Each row of a before or after table is a point. One or more steps were done to the points. Then noise was added and the rows were shuffled. The steps act on columns, c1 being the first. Name the steps. A step turns or swaps two columns, mirrors them in a line or flattens them onto one, adds a multiple of one to another, or multiplies or shifts one. Angles are multiples of 10 degrees, from the lower column toward the higher: turns from -170 to 170, lines from 10 to 170 but not 90. Use the fewest steps. Two steps may share a column if one is a turn and the other turns, adds or multiplies; they go together, in the order done. Otherwise the lowest column goes first.

Before:
-2.9; 1.5
-2.5; 0.6
-1.9; -1.0
-0.3; -3.1
-0.1; 1.2
-0.5; -1.1
0.4; 0.9
0.8; 0.2
4.9; 8.7
After, 9 rows:
-2.2; -1.6
-1.3; 2.7
0.9; 0.0
-2.2; 0.1
7.9; -6.5
-0.7; 0.8
-2.5; -2.2
0.0; -1.0
0.3; -0.1
Steps: mirror c1 and c2 in the line at 10 degrees

Before (13 x 8):
0.7; -5.9; -4.4; -1.2; 2.1; 0.1; -3.8; 7.1
-1.8; -0.1; -0.1; 0.3; 2.2; -1.9; -3.4; -3.1
6.3; -2.5; 0.2; 3.9; -0.6; 3.9; 1.5; -0.9
4.0; -1.8; -4.4; -4.9; -3.2; 3.7; -5.4; 0.8
-1.9; 2.3; -0.5; 1.2; 5.1; 0.8; 1.0; 0.1
1.4; 0.0; -3.9; 0.3; 1.7; -1.8; 0.1; -2.6
-2.0; 1.4; -0.5; 1.3; -1.7; 0.5; 1.4; -3.5
5.0; -0.4; 1.4; 0.1; -3.1; 2.2; 2.0; -1.1
-0.6; -4.9; -2.6; -3.6; 3.0; -0.3; -1.4; -1.1
4.7; 2.1; 1.4; 0.4; -0.9; 2.6; 1.6; -1.4
0.0; -5.6; -3.6; 1.1; 4.7; 1.4; -2.8; 2.4
0.9; -4.7; -3.5; -2.7; 0.3; 2.4; -3.9; 0.7
-0.7; 0.5; -2.5; -0.3; 0.7; 2.5; 0.1; -1.1
After, 13 rows:
0.5; 0.6; -2.6; -0.2; 2.6; 0.8; 0.1; -1.3
4.7; -1.6; -1.8; 4.2; 3.9; -0.8; 1.5; 4.2
-1.4; 2.7; -1.2; 1.3; 0.6; 5.2; 1.2; -1.2
2.8; -0.1; -4.1; 0.1; -1.7; 1.7; 0.1; -0.8
3.8; 0.9; 1.4; 0.1; 2.2; -3.2; 1.9; 3.0
4.3; 2.7; 1.1; 0.4; 2.5; -1.0; 1.8; 2.8
-1.8; -6.8; -3.9; 1.0; 1.4; 4.9; -2.8; 1.5
1.3; -2.0; -0.3; 0.2; -1.8; 2.1; -3.4; -3.5
2.2; -4.7; -2.1; -4.8; 3.7; -3.2; -5.4; 3.5
1.5; 2.2; -1.3; 1.1; 0.4; -1.7; 1.6; -3.8
0.4; -5.8; -0.7; -3.8; -0.2; 3.0; -1.3; -1.0
-4.8; -7.8; -3.8; -1.0; 0.0; 2.1; -3.7; 5.1
0.1; -6.6; -2.2; -2.7; 2.8; 0.5; -3.8; 1.1
Steps: turn c1 and c8 by 50 degrees; add 0.5 times c7 to c2; add -0.5 times c4 to c3; swap c5 and c6

Before, 11 rows:
-1.4; -1.7; 2.4; 2.2; -4.6; -2.5; 0.2; 3.9; 4.7; -1.3; -3.0; -1.6
4.3; 0.5; 1.0; 5.8; -0.9; 0.9; -1.0; 0.5; -0.7; -1.5; -1.4; -2.3
-2.1; 2.3; -4.3; 0.1; -3.1; -0.1; 2.1; -3.0; 2.8; -1.3; 2.4; -0.3
4.7; 2.5; -1.8; -0.4; 4.1; -0.3; -0.4; -4.8; -0.3; 0.1; -3.0; 0.2
-1.3; -1.5; -1.0; 0.3; -3.4; -3.1; 0.5; -1.7; 1.2; 0.7; 4.4; 1.1
0.8; 2.1; -1.7; 1.9; 1.7; 2.8; 2.3; -3.9; -2.2; 2.4; -0.7; -0.5
-1.2; -0.2; -1.6; -1.6; -2.7; -1.8; 6.0; -1.0; 1.3; -3.3; 1.6; 0.4
-4.7; -1.1; -1.5; 0.9; -2.5; -0.9; 0.1; -2.7; 0.6; -2.9; 3.2; 2.5
-1.6; -0.5; 2.3; -0.1; 0.1; -1.3; 0.0; 2.4; 5.9; -2.1; 1.2; -3.3
-0.9; -0.5; -5.1; 0.0; -2.3; 4.4; -0.5; -0.9; -1.6; 0.2; 3.5; 2.3
-1.3; -4.9; -0.4; 3.5; -3.0; -1.7; 0.7; 2.6; 4.1; -2.2; -1.2; -4.2
After:
-1.9; 1.6; 4.9; -0.5; -4.6; -0.3; 2.4; -4.6; -0.3; 0.0; 1.8; 0.5
2.4; -2.6; -1.4; 2.0; 4.4; -2.8; 1.6; 4.0; 4.9; -2.8; 2.6; -3.9
-4.1; -4.0; -2.3; 0.1; 0.1; -0.1; -4.0; -2.9; 2.7; -2.5; 0.4; -0.5
2.2; 0.4; -1.7; -0.2; 0.1; -1.2; -0.8; 2.4; 5.8; -4.4; -0.8; -8.2
0.9; -1.2; 4.5; 6.1; 0.0; 0.8; 2.0; 0.5; -0.9; -2.8; 0.0; -5.8
-0.5; 0.8; -1.2; 3.6; 5.6; -1.8; 0.0; 2.8; 4.2; -4.6; 1.9; -10.4
-1.7; -1.9; -1.2; -1.7; 1.6; -1.9; -8.3; -1.0; 1.3; -6.6; 4.7; 1.1
-1.6; 0.0; 0.8; 1.6; -2.7; 2.7; -2.5; -4.1; -2.2; 4.7; 2.9; -1.3
-5.1; -1.5; -0.8; -0.3; 1.6; 4.3; -1.6; -0.9; -1.7; 0.4; -3.1; 5.8
-1.4; -1.4; -4.7; 1.0; 2.4; -0.9; -2.2; -2.8; 0.5; -5.9; -2.4; 6.1
-1.0; -1.9; -1.4; 0.5; 3.4; -3.0; -3.3; -1.8; 1.2; 1.4; -2.7; 2.6
Steps: swap c1 and c3; turn c2 and c5 by -130 degrees; multiply c7 by 1.6; turn c7 and c11 by 140 degrees; multiply c10 by 2; multiply c12 by 2.5
